Every row gives one point. Any point is a mix of the corners, with weights that add up to 1. It lies inside the corners' shape when no weight is negative. Say inside or outside, and name the corners with a negative weight.

Corners:
(1): [-21 -63 -15]
(2): [ 9 45 23]
(3): [ -5  34 -46]
(4): [ 29 -17  23]
Points:
[ 22 -11  15] -> inside
[18 -7  5] -> inside
[-15 -48 -12] -> inside
[-13 -26 -22] -> inside

Corners:
(1): [ 30 -42  27 -50 -28 -32 -18  16  11]
(2): [ 22 -24  38  -4  29  23 -18  -2 -47]
(3): [-42 -17  60  33 -59  32  -1 -21  -3]
(4): [ 15 -13  54  11 -16  -1  28  15  37]
(5): [ 33  44 -29  11  27 -46  31  33 -42]
(6): [ -5  37  51  28  21  24 -36  23 -27]
(7): [-33 -47  -4 -26  26 -27 -14  22 -41]
(8): [  1  40  -9  -2 -17  37  18  19  40]
(9): [-41  22  64   2 -26   8  33 -52   4]
(10): [ 18  24 -13  29   6 -21   3   0  25]
Points:
[-28  10  41  22 -15  32   5 -15  22] -> outside (1, 5)
[  5  21  35  13 -11  14   0   3   2] -> outside (7)
[ 16  25  25  16 -17  -4  11   6  26] -> outside (2, 7)
[  8 -13  30 -18 -14 -13   0   1   0] -> inside
[ 20  -1  14 -13  10 -18   2  13  -1] -> outside (3)
[11 23 21  8 -2  2  3 12 -2] -> outside (7)
[-27   6   9  10   3  -6   4  13 -12] -> outside (1, 2)
[ 67 -41 -46 -44  30 -47  10  43  11] -> outside (3, 6, 9)
[ 27 -70  33 -75  -7 -21 -18  -9  28] -> outside (3, 5, 6)

Corners:
(1): [-24 -18   4   5   6 -21 -49  24 -17 -21 -21  34  34 -11 -31 -23  23 -33]
(2): [-27 -36 -23 -44 -24  38  18  -1   1 -11  62  33  10  41 -23  12   6   2]
(3): [  9 -16 -45  26 -40 -50 -21  27 -18  -3  19 -17  -5  -3  -2 -30   3  50]
(4): [ 22  33 -45  13 -53 -16   6  48   7 -35   2   9 -29  41   0  -7  -1 -16]
(5): [-30  42  30  30 -47   1 -44 -24  -6  46   2 -16  13  38 -42  18 -25   1]
(6): [-14  33  38 -51  -2 -49 -26  29  27 -23  34  -7   8  42 -18 -40  -6 -20]
(7): [ 51  -3 -23  -7 -50  46 -19 -27  14   9  -7  51 -51 -19 -17  -2  21  58]
(8): [ 30  -9   9  24 -22 -53 -11  50  20  34 -18  45 -11 -43  -3  33  35 -11]
(9): [-36  25 -50  30 -11  18  -8 -30 -20  50 -22  42 -25  51   2 -50  37  33]
(10): [ 37 -29  11  11  32 -23  34  30  43 -37  29  33 -32  16  33   1 -26  38]
(11): [ 40  10  25  11 -22  38 -29  50  39  13 -14   5  36  12  13  26  21  26]
(12): [ 21  33 -29   6  39   5  53  22   7 -11 -28   7 -14 -26 -56  16  32  21]
(13): [-44 -42 -28  21  -3 -13  -7  10  54  52 -15  43  -1 -26 -23  12 -41  53]
(14): [  0  58  -6 -24  -6 -10  11 -16  29  17   3  51  50   7 -47  34 -29  28]
(15): [-18  10   7   9 -19 -21  10 -24 -19 -26 -11 -20 -45 -50  34 -45   5  22]
(16): [-21 -13 -28 -47 -31  36 -41  44 -44 -20  -8  32 -24  24 -13  36  35   6]
(17): [ 47  37 -54 -10  16 -36  39   3 -10  44  16  26  15 -10 -53 -49 -50   4]
(18): [-27 -36  19 -47  -7 -39  44 -38 -20 -42 -29 -10  30  32 -21 -53 -37  12]
(19): [  8 -31 -37 -33  30  12  37 -56  34  -6 -18 -11  36  42  -8  10 -32  28]
Points:
[  7  19 -18  -9  -8   1  -2   4  20   7   0  13  -4  42 -16 -13 -18  41] -> outside (1, 2, 8, 15)
[ -1  -1   0  -3   3  -4   2  24  16   5  -4  13  16  33 -18  -1  -3  -1] -> outside (3, 7, 14, 15)
[ 11  -5 -16  -5 -12 -12   4  15   9  -6   0  18   1   2  -5  -7   1  24] -> outside (5)
[  0  -3 -14 -13 -14   5   2   7   7   4  14  19   6  17 -18  -1  -3  12] -> inside
[  3   8 -11 -17  -6 -15   2   7   1   2   4  14   5  14 -22 -15 -10   7] -> inside

Corners:
(1): [  1  33  13 -36  13   5   1  13  54  35 -31  25 -26  27 -23  -7  27 -20
 -55  28]
(2): [ 29   6  38  -7 -12 -17 -39  11  27 -17 -60  10 -21 -34  -3  -9  28  34
  -9   4]
(3): [ -5  17 -33 -50 -82 -51  -7 -27 -35   2  26  39  -9  11  58  28  -2 -51
  29 -34]
(4): [ -2  -2 -79 -33 -46 -47 -27   2 -33  30  34   8  20  24  20  -8  34   2
  18  -1]
(5): [ -6  10 -55 -17 -17 -43 -18  -6 -12 -10  39  51  24  63  40  16  20 -13
  -4 -82]
(6): [ -3  39  -8  17  22 -56  23 -61 -10   5  10  43 -10  17 -36  20 -43   0
  73  31]
(7): [ 59  -6  -7 -37  11  -4   4  12  -2 -20 -22  29 -33   0  -2 -21   3  12
 -57  45]
(8): [ 17  15 -16  16 -15 -34  -2  50  28   3 -26  21  31 -31   3 -30 -38 -23
 -30  40]
(9): [-26  -4  -3  24   6 -26  26 -56  20 -16  42  49 -14  43  34 -22 -11  12
  78  55]
(10): [ 21   0 -21  24 -33  -3  -2 -37 -54  18 -19  17  20  57  61  23  16 -12
  21 -21]
(11): [-31 -34 -28 -21 -48  -9 -18 -36 -36 -26 -13  43  37  29  -3  15  -1 -10
  14 -19]
(12): [ -6 -32  31  39  -1 -46  27 -28  -8   0  68  16 -32  26 -26   7 -28  -3
  74  24]
(13): [ 19  28  16  13 -11 -42  42 -11  -8 -38  41 -12   4  53 -31 -55 -28  16
  86  55]
(14): [ 31  38 -43 -23  -5  11 -22   1  68   0  11 -12  18 -15   0  23 -16 -21
 -32  26]
(15): [ 20  27   9  -5  26  42  18   8  34  -6 -25  30  -9 -57 -27 -43  30 -10
 -32  26]
(16): [  3  22 -13 -30  19  25   0  45   9  16 -12  30 -23  11   5  -2 -27  24
  20  16]
(17): [-47  46  -9  54 -13 -36  38 -13 -30 -42  38  31 -18  31 -21  22 -16  25
  49  48]
(18): [  2  37  48 -16   2  15 -53   9  13  11  -3  34  34 -43 -16 -28 -12  21
 -65  35]
(19): [-16  24 -14  -5  -8  -9   3 -29   0   3 -27  -6 -36  -6   2 -31 -28  23
 -38  -6]
(20): [ -8  21  -1 -42  52 -10 -25  34  20 -21 -13 -18  11 -27  15 -21   7 -25
 -53  32]
(21): [ 23  28 -15   1   6  14 -61  24  16 -14 -17  18 -33 -11 -15 -35 -10 -37
 -26  36]
Points:
[ 16  22 -13 -16  -7  -8 -12   7  14  -2  -1  12   8   6  -4   2   0 -11
  -9  15] -> outside (9, 19)
[ -3  16  -7 -10   6 -16  -8   3   5 -11  -1  14   1   1   7 -10  -3  -8
  -6  22] -> inside
[-11  23  -2   5  -5  -9  -2 -24  -3   1  10  14 -13  14  -5   5  -6   4
  35  27] -> outside (5, 7, 8)
[  6  15  -3  -4  -7 -18 -11 -12   2  -9   1  22  -2   1  -3 -13   0  -4
 -12  20] -> outside (16)
[  6   9 -19  -9 -11 -17   2  -8   0  -6  -1  22 -10  16   7  -1  -3  -5
  11  11] -> outside (18)

Corners:
(1): [-17 -12 -33  32   3 -28  -7  12 -73  50  -5   6 -21   6 -38  29   7  94
 -31  35]
(2): [-11 -34  39  32  14 -35  16   1 -25  -5   8 -39  28  -6 -55  74  27   4
 -34 -11]
(3): [-14  -1   2  -1  54 -43  57  -2 -18  -4  17 -13  -2 -19  -4 -77  -8 -29
  17 -15]
(4): [-13  21 -13  43  51   8  43  33 -23 -15   3 -31 -65  72 -20   5 -10  25
 -38  -7]
(5): [-11   9  -1  36   3 -70  48 -12  -5 -79   0   0 -31  -4  23   0   4  37
  72  -2]
(6): [-11 -49 -16 -69 -38   6  60 -22 -12  18 -25  20  35  38 -24  22  76  30
  -5  25]
(7): [-25 -36  19 -23  -8  15  32 -45   8  33  22   9 -22  -8 -17   7 -26 -24
   5 -43]
(8): [-14  58   9 -64  35  -2  -6 -32  54 -15   3  34   8   1 -30 -10   8 -10
 -22  -1]
(9): [ 46  29 -35  21  -6 -47  10  50  37 -25 -17 -21 -19  -4   1  28  26 -29
 -36  14]
(10): [ -7 -17 -23  15 -57  16  17  23 -26  10 -11 -42  -1 -13 -26  16 -28  49
  -8 -48]
(11): [-31   2 -15  21  19 -52  -4 -11  21 -31  18  67  21  51 -22 -67  18  -2
  16  33]
(12): [ -1 -23   7  -2 -23  19  18 -36  19 -43 -12  10 -28 -18 -17 -15  42  11
 -33  24]
(13): [ -6 -26 -31 -17  13 -33 -74  54  17  11 -68   1 -14  -5  31 -14  11   2
   4 -20]
(14): [ 19 -13  33 -77 -19 -62 -45  -9  30 -22  11 -41 -65   3 -12   4 -37  36
 -32   0]
(15): [ 26 -42   2 -11 -48  28  14  13 -61  34 -20  29  41  -9   8   5  14  20
  13 -34]
(16): [-20  38 -26 -29  23  18 -45   4 -29  32 -10 -18 -17   2 -47 -14  24 -14
  25  16]
(17): [ 15  17 -39 -40 -15 -42 -44  20  -4 -19  30 -34  -3 -21  42  32  22  19
  15 -48]
(18): [-16   9 -42  19  48  38  32 -61 -32 -20  -8 -14 -30  16  -6 -30 -33  40
  21  59]
(19): [-34  55  39  30   0 -56 -18 -76   9 -27  -8 -25 -12  38  17  26  18  47
  13  15]
(20): [-46  13  43  -7 -44 -70  25 -67 -10 -63  11  10  -7  21  -3  23 -15 -13
 -22 -30]
(21): [-27  21 -26 -31  -9  38  -1  63 -11  25  27 -11   5 -15  11  -2 -12 -28
   3   1]
Points:
[  1  18  -4   0  12 -29  -3   1  13 -23   1  -5 -13   6   0   1  10 -10
  -2  -1] -> outside (1, 6, 10)
[-14   7  -8  -7   4 -26   5  -2 -11  -4   1  -2  -3  14  -7   1   5  13
  10  -1] -> outside (12)
[  2   9 -12 -11  -2 -26  -7   7  -3 -15  -2 -13 -12   2  -4   5  11  16
  -5   1] -> outside (7)
[ -7   8  -2 -17  -1 -19  13  -9   2 -14  -4  -7   0  15  -3   3   9  -1
   9  -7] -> outside (1, 12)
[-19   5  -2   1   3 -16  15 -31 -13 -21   0  -4 -12  12  -9   1  -5  13
  -1   7] -> inside
[  0 -12  -4   5  -3 -43  12  -3  -6 -24 -15   4  -1  11   1   5  17  36
  -9   2] -> outside (7, 16, 21)
[-13  -5   3 -10   2 -12  11  -8  -7 -11  -1  -9   1   6 -11   1   9   3
   5 -11] -> outside (1, 9)

Corners:
(1): [ -6  15 -80  -4  66 -58  30  28  24  26  56  -9   4  15  61 -22  -2 -13
  10  29]
(2): [  4 -14 -65  10  60  -6  34  11  -6 -31  39  13  -6  47  37  26 -55  -6
  49 -34]
(3): [-30  32 -57  18   8 -86  40  20   8  23  19   2  14   3  48 -17   7  11
  40 -73]
(4): [ 27   5 -47 -48 -22  18   7  20 -27  13 -34  -1  22   0 -32  26 -11   1
   8  19]
(5): [ 15 -66 -17 -28  24 -28  25 -17  35  42  -6   8  10 -53 -31  32 -38 -31
  -4  28]
(6): [-11 -87  37  28 -69   9   1   3 -26 -36  10  16  21 -27 -12  -3  47 -18
 -19   9]
(7): [-46 -17  69 -13 -61  11 -62 -30  -1 -40 -12  -4   7 -24  -8  39  44  34
 -14  12]
(8): [ 46  16 -69  45  70   2  57 -12  -8  40  29 -42   3   0  36   0  13  18
   6 -35]
(9): [ 30   3 -36  35  -3 -24  18   8  -9  25  41 -27   1   5  52 -24 -55 -42
  25  10]
(10): [-28  -3   9  30 -51   5 -37   7 -56   6  -2  26 -38  21 -12  33  11   3
 -51  -1]
(11): [-38 -14 -79  11  20   1  30   0 -13  37  61 -31  -3  -8  39  11 -22 -13
  12 -42]
(12): [  2 -49  33  -4 -44   5 -14  -3 -32 -29 -41   0  48  15   9  -9 -15   7
 -34 -17]
(13): [-28 -25 -16  16 -31  31 -59   8  14 -53 -16  17  -7  25 -26  -5  44 -32
 -31 -19]
(14): [ 11   5 -14 -28  -7   1  62  33  49  -5  40  -1  31   9   6  28 -36 -38
 -23 -20]
(15): [-40  10 -16   1 -29  34  -2 -33 -16 -46 -15  24   2  -1 -17  -3   5  17
 -11  27]
(16): [-33   8  14  58   4  20 -68  22 -33 -57   9   5  36 -46  14   6  -6 -20
  -5 -16]
(17): [ 18  -8 -57 -16  79 -72  26 -17 -27  29  73 -36 -19 -22  19 -31  -6 -18
   4 -32]
(18): [-55 -23  56  18 -19  15 -18  -5 -66 -24 -46 -15  21   8 -46  18  34 -54
  -5   9]
(19): [-28 -33  78 -36 -42  46 -61  31  -9 -18 -16  22 -33  -3 -21 -37  27  -1
 -34 -17]
(20): [ 12 -47  28  -2 -22 -14   4  33  29  33  15 -20  40 -12 -63  21 -64  12
 -13  -2]
(21): [-16 -15  23  10  -4  24 -57 -16 -11  -2  36  49  24   1  -9 -16  24 -16
  -8 -14]
Points:
[ 10 -23 -48 -14   1 -38  40  -7  12  27  54   8  19  -2  25   8 -30   4
  10   1] -> outside (8, 13, 16, 18, 19)
[ -7 -10 -16   3   4   0  -7   2  -9  -1  19  10  11   4   6   0  -3 -11
   2  -7] -> inside
[ -5 -16  -5  -4 -10  -1   5   8   1  -2  10  -2  16  -4 -12  10 -12  -8
  -8  -4] -> inside
[-29  -2 -18  11  -3 -11 -10  10  -8 -15  41   2  18   2  10  -1   4 -23
  13  -2] -> outside (5, 8, 10, 12, 19)
[-14 -18  11  17  -2 -18   3   2 -14   8  15 -20  13 -19  10  -5   0  -5
 -17 -10] -> outside (2, 4, 13, 21)
[ -7 -18 -17   6  -6  -1   1   7  -3  -4  19   3   6   0   9   1  -7  -7
  -5 -11] -> outside (18)
[-17 -10 -19  23  -4   1   7  -1   1 -16  23  -6  26   3  21   5   1  -8
   4 -15] -> outside (4, 5, 10, 17, 19)
[-13  -8 -22  18   9 -10   4  -3  -2  -2  25  -3  10   4  13   3 -15 -11
  -1 -14] -> outside (4, 6, 19)
[  4 -15 -14   6   6  -4  12   6  -2   3  13  -8  14   1   3   5 -11  -7
  -6 -15] -> inside

Corners:
(1): [ -6 -14  41  81 -11  31   3  79  -2  70   7   8 -45   7 -72 -33 -28  44
 -51  55]
(2): [-14  23  17  46 -31 -22  -1  -1 -17   5  49 -35  14   9 -23 -26 -48  45
  -2   9]
(3): [ 23  37  11  43 -13  15 -37  42 -47 -10  -2  23  17  30 -13 -48  -8  31
 -45  26]
(4): [ 15 -17  65   3  62 -23 -48  -1   8  18 -47 -18   2  37 -41 -16   9   8
  24   8]
(5): [-14  14  14  25  12  -1 -11  -5 -46 -21 -43   7 -31  37  26 -14 -21  -9
  -9 -28]
(6): [ 41   7  18  -8  11  -7  -8  11 -64   6  63   2 -34  13   2  11  36   4
 -45   9]
(7): [-27  21 -52 -14   5  61 -45  22  -3 -66 -28  33   1  65 -39 -62 -32  30
  11   5]
(8): [-60   2   3 -35 -23 -77  11 -26   0   7 -28   6  28  54 -18   9  -3 -18
 -19  58]
(9): [ 25  22  40  42  35 -30 -11  54  16   7 -39  22 -30 -35 -25   7 -34 -30
  16 -19]
(10): [-65 -18  11 -50 -20  -7  -4  10 -10   6   0 -14  -5   6  43 -26 -64 -59
 -15  49]
(11): [ 15  18   9  -4 -33   4 -22 -34 -52  10   7 -29  11 -26 -55 -19 -14  -8
  22 -11]
(12): [ -5  14   4   8  11  26  28 -34 -57 -63 -21 -31 -17 -89 -16   1  -7  36
  16  12]
(13): [ 33  21 -19  14   2  26 -15  11   2 -12 -36 -13 -32   0  26 -30 -10   2
  -3   7]
(14): [-54  26  26  14  16  45 -51 -19  58 -12 -29   3 -39 -15 -12 -31 -29   9
  -5 -30]
(15): [-11  52 -21  15   9 -25   1  24 -33 -34  -1 -38  -6 -14  -1 -11 -33 -48
 -43 -27]
(16): [ -25   16  -35   27   -4    2  -88   18   13  -13   39    3  -26   31
  -18 -100   18   -9   10  -37]
(17): [ 24 -46 -11  31  56  37 -23  38  12  55   9  18 -11 -61 -20 -39 -10  -4
   6 -21]
(18): [-12 -22  18  -5  -7 -45 -49  39  -1  28  -5 -55  32  -9 -19  29   9 -35
  19 -59]
(19): [-36  65  28 -26   4   6 -30 -17 -20  31 -22 -34   1   7  37 -26  12 -30
  58 -19]
(20): [ 27  12   9  35   5  59   2  15 -61 -48  18 -24  10  22  19 -10  45 -30
 -31 -23]
(21): [ 11  -2  77 -26   1  36   9  32 -22   1 -17  -7  -9  65  -4 -55  18  -7
 -37 -39]
Points:
[ -9  18   9   0  -6   7 -25  22  -7   2   2  -1  -4  31   4 -34 -11 -21
 -16 -21] -> outside (1, 4, 12)
[  5  -1  13  15  -6  -4  -5  15 -24   9  10 -14 -14 -15   0 -12 -12 -13
 -25   1] -> outside (4, 7, 19)
[ 12  10  23  14  23  22 -38  41   1  12  -7  -1 -17   4 -20 -36   1 -16
 -10 -16] -> outside (2, 5, 8, 12)
[  0  12  -2  14  13  13 -18  12 -26   2  -8  -3  -8 -14  -8  -9 -11  -2
 -16  14] -> outside (2, 9, 16, 21)
[  5  -1  34   5  19   4   2  19 -20  22 -24  -6 -14 -17  -6   1  -6 -19
 -17   7] -> outside (2, 7, 16)
[ -6   4  16  11   1  12 -17  10 -17   2  -6  -5  -7  10 -10 -21  -3  -2
  -3   3] -> outside (15)
[  7  -5  19  16  23  28 -30  28  -8   5 -12  -1 -20  -3  -7 -29   3  -1
   0 -19] -> outside (2, 8, 11, 15)
[  8   6   8  14   9  -8 -11  12 -24  -3 -17 -19   4   7 -29 -15   0  -3
  10 -16] -> outside (3, 6, 10, 14)
[ -8   9   7   4  11  12 -23  13 -12 -13 -15  -3  -6  15 -16 -28 -15   2
  -1   3] -> inside

Corners:
(1): [ 34 -35 -35 -27  62  -9 -68 -64  47  20  54  50  13   7  33  10 -11   3
  14 -14]
(2): [ 22  14 -26  32   3  -6 -57 -42  -8  -2  22  15 -28  23  -5 -55 -21  48
 -48 -19]
(3): [-17   0   7 -24  22  18  30 -80  18   4 -15   4 -19  66 -12 -16  -4 -14
  20  12]
(4): [  13   10   23  -26   -7  -42   31 -118  -51   17  -27    6  -27   12
  -68    0  -24    0   26  -20]
(5): [-11 -15 -43  -7  20  -1  -5 -10   9   8 -45  -4  10 -35 -27  14 -41  -9
  -6  68]
(6): [-19 -11  13 -10  -6 -25 -42 -44  67   5 -72 -14 -27   6  12  33   6 -11
  40 -14]
(7): [-12 -32  30  41 -14  -7  18 -57   6  30 -15  -1  19   3   2  12 -21  15
  -6  22]
(8): [ -7  39  45   9  29 -10  -4 -12  -1   6  30  47  11 -28 -41  -8  51   0
 -18 -20]
(9): [-45  55  72   8  27  14  11  24  10  47  21  12 -26 -19  -6  -4  14 -20
   5  -2]
(10): [ -2  12  41  43  30  39  29  21   9  17  13   0  30  29 -53  -8 -21 -13
  -9   3]
(11): [-37 -13  14 -25  -1 -44 -41 -37 -34   1 -12  -4  21  16 -42  20 -17  20
 -43  -6]
(12): [-11 121  39 -25   1 -80 -18  28   2  49  18 -25 -36 -53  49 -64  35  16
 -48 -32]
(13): [ -1 -17   6  22 -42   9 -27  57 -19 -21  48 -13   8  -2  -7 -13 -16 -34
 -20  44]
(14): [ 10 -10  22 -50  -9  25  15  17  14   8  -9  -9  17  39  -2   9 -48  31
  15  56]
(15): [ 17 -29  21  71  12  -5   6  20 -28 -11 -26  -8 -28  12 -21 -13   1  26
 -48 -14]
(16): [  8  31  -1  -2  -4 -47  29  -3  24  71  31  69  12 -10  -6   8  -9 -17
  -5  25]
(17): [-15   0 -33 -27 -29  18  43  -8 -25  12 -15  19  17  -9   4 -37 -19 -14
  38  23]
(18): [ 14  36  22  17  -4 -16 -21  31 -28 -22  17   1   5  24  -5  35   3  14
  12  -5]
(19): [-13 -20 -14   1  26 -38 -23  13 -15 -26   5 -23  -2  -6  14 -54  -6  22
  20  21]
(20): [ 30   2 -53  -8 -20  -7 -49  -5   7  16  37 -13 -12  -2 -50   7  31   5
  -1 -11]
(21): [-44 -23  27  34  14  14  54  24   5 -40  79  -6  25  -4 -40 -28 -59 -10
 -16  32]
Points:
[  1  13  -6  -1  -3 -35 -36 -28  -9  19 -14   0 -15   0   5   4   3   5
  -5  -6] -> outside (8, 10, 14, 21)
[  1  16   1   4   3  -1 -15  10  14  10  27   6   2  -3  -1 -14   1  -1
  -2  11] -> outside (4, 11, 15)
[ -5  -3  -6  -5   0  -5   1 -16  -4  10   4   9   6  -1  -4 -14 -10   1
   9  10] -> inside
[ -2   6  11   4  -6  -4   1  -5   6  12  11   0  -7  11  -1  -8 -10  -3
   8   8] -> outside (5, 8, 11)
[-12  11  11   3  -4  -7   9   2  -5   4  -6  -5  -1   0 -17  -9 -12   2
  -2  18] -> outside (1)
